Each wall is flat, endless, passes through zero and stands at right angles to its row. A trip goes straight from one point to another. Which walls does it cross, in order?

Walls:
(1): [37 -9]
(2): [-19 -18]
(3): [-29  81]
Trips:
[-53   3] to [ -5 -10] -> 3
[-32  30] to [-60 -14] -> none
[22 -5] to [ 48 -71] -> 2
[-22 -28] to [ 36 -59] -> 1
[ 63 -31] to [37  1] -> none
[-13  25] to [-19  -4] -> 2
[-28 -20] to [ 22 -91] -> 1
[-38  33] to [41 12] -> 2, 1, 3

Walls:
(1): [ 14  -9 -90  45  14 -30  32  -3  54]
(2): [ 56 -89 -14  23  18   8 -49 -31 -60]
(3): [-40 -42  -7  47  -5 -34 -16   3 -16]
(4): [ 10 -61  25 -34  67 -38 -28  29 -38]
(5): [ 19  25  65 -12 -38  13 -10  41   6]
Trips:
[-37 -32  42 -15  28  52  17  18  53] to [-23  64 -25 -20  23  18  33   8 -15] -> 4, 5, 1
[ -7  64   0   7   6   3 -29 -18 -21] to [ 29  -6   1 -27 -22  72  21  52  35] -> none
[ 37   6  27 -22  59  31 -20  18 -31] to [-39  21  34  18  -9   0  23   0  15] -> 2, 4, 3
[-29  46  87  17  -4 -25 -53 -15  30] to [-14 -37 -46  62 -48  28 -67  42 -13] -> 2, 1, 5
[  6   8 -26 -29  30  60 -12 -58 -17] to [-36 -10 -41  18  37 -33  56  24   3] -> 1, 4, 2, 3
[ 42   2 -34 -48 -31 -27 -38  27  57] to [-42  84  32 -64  -7 -26 -46  11   3] -> 1

Walls:
(1): [-31   3  20 -28  11  45   3 -69  27 -49 -58 -22  30 -13  15  -9  12  50]
(2): [-19  -6  19  54 -15 -30  -3 -73  11   3  39  14   9   3  -6  -8 -19 -32]
(3): [ -6 -79 -37   5 -61 -28 -19 -22   9 -33 -79  -6 -27 -35  19  50  32  38]
(4): [ -1 -25  48 -31 -22 -15  32 -37  68  24  50  15 -27  26   6 -80  19 -11]
(5): [-30  52   9  31  -6 -51  34  24   3  46  26  30  40  18  11  22 -43 -44]
(6): [-42   1  67   3  57  -8 -35 -24 -72  20  26  23   9  43   4  15  23 -64]
(7): [ 28  20  -3  -8  29 -31  12   0 -21  30 -19 -25  47  47  37  48 -22  42]
Trips:
[-21   6  10 -50 -18  -3  24 -80 -48   0  16 -44 -58   7 -15   5   8 -15] to [-26  12  31  37  20  44  24 -43 -92  55  10  36  39 -71  53 -10 -38 -15] -> 3, 5, 4, 7
[ 16   1  19 -48  19   0  13 -10 -60  55  19 -74  61 -71 -73  -4  -8  26] to [ 44 -19 -58  26 -15 -11  68  40  17 -28  24   4  15  58  -9 -49  34 -25] -> 6, 1, 4, 5, 7
[-34  -4  -8 -24 -28  17 -25  19  54  31 -18  53 -16 -30  14 -37 -18   5] to [-21  -9  20  22 -15  20  18  30  35   9  -7  23  24  32  10  27  15  35] -> 7
